Each point is reached from the start by the listed moves, each made 0, 1 or 2 times, or once backwards (-1), plus a little noise. Say if it took an odd or an even number of moves. Then give how often each move was made.

Moves:
(1): [ 15 -18 -12 -10]
(2): [ -3  -1 -25   2]
Start: [ 2 -3  2 -1]
Points:
[ -1  -4 -23   0] => odd (0, 1)
[ 15 -23 -34  -8] => even (1, 1)
[ 17 -21  -9 -10] => odd (1, 0)
[ 12 -23 -60  -5] => odd (1, 2)

Moves:
(1): [  3  -6  -2 -19  -5  16]
(2): [  1  20 -14   0   8  -4]
(3): [ 10   6   0  -8   0 -10]
(4): [ 0 -1  6  4 12  5]
(5): [10  4 11  4 -9  4]
(6): [ 18 -10  -8   2  10 -10]
Start: [  7   6  -6   5 -16  11]
Points:
[ 21  21 -60  34  33 -26] => odd (-1, 2, -1, 0, -1, 2)
[ 43  28 -29 -17 -31  38] => odd (2, 2, -1, -1, 2, 1)
[ 32  22 -29 -14   2  44] => even (2, 2, -1, 1, 1, 1)

Moves:
(1): [ 1 12  1 -4 13 -5 -7 12 -2 -2  1  3]
(2): [  9   1  -8   3  -6   3   0   4  -4 -10  -3  15]
(3): [-9 -2 -7  1  3 -4  2  3 -8  8  3 -3]
(4): [ -1  -2  -4   6  -3   4  -3  -9  -9   0 -11   1]
(5): [-14   3  10   2  -4  -5   4   1   1  -2  -3  -1]
(6): [-4 -7  1 10 11 10  8 -8  6  0 -5 -5]
(7): [ 0 -9 -5  4 -3 -7  3 -1  2 -4  1  2]
(8): [  6 -14  -1 -10  -1   7   7   7   6  -8  -2   7]
(9): [  5  -6   8  -5  -1   2 -15  -5   0  -1   3  -2]
(10): [-4 -5  0 -3  0  5 -2 12  5 -6 -2  1]
(11): [ -3  -4  -5  -8   0  -5 -10  -3   5   6   3   6]
(12): [ 3 -5  4  4  2 -1 -3  2 -2  6 -1  4]
Start: [ 1 -4  1  0 -4  4 -3  2 -2 -6  5  1]
Points:
[-25 -26 -11  22  21  29 -27   2 -14  11 -12   2] => odd (0, 1, 2, 1, 0, 2, -1, -1, 1, 2, 1, 1)
[ 40 -29   0 -15  15  27 -11  38 -15 -14   3  30] => odd (1, 1, 1, 0, -1, 0, -1, 2, 1, 0, -1, 2)
[ 37 -24  -2 -55  -8   3 -48  44  19 -56  12  45] => odd (2, 1, -1, 0, 0, -1, 1, 2, 2, 1, 1, -1)
[ 39 -58 -11 -16 -45  11  13  35  12 -60  10  42] => even (-1, 2, 0, -1, 0, -1, 2, 2, 1, 1, -1, 0)
[ 23 -23  10 -22 -13  38 -26  15  -6 -24 -15  -2] => even (0, -1, -1, 2, -1, -1, -1, 1, 1, 2, -1, 0)
[ 18 -28 -10 -29   7 -26 -20  28  16  -1  29  16] => even (1, -1, 0, -1, -1, -1, 2, 1, 0, 0, 1, 1)
[ 11 -45  45 -35 -17  22 -21  39  21 -34   1   3] => even (0, -1, -1, 0, 1, -1, 0, 2, 2, 2, -1, 1)
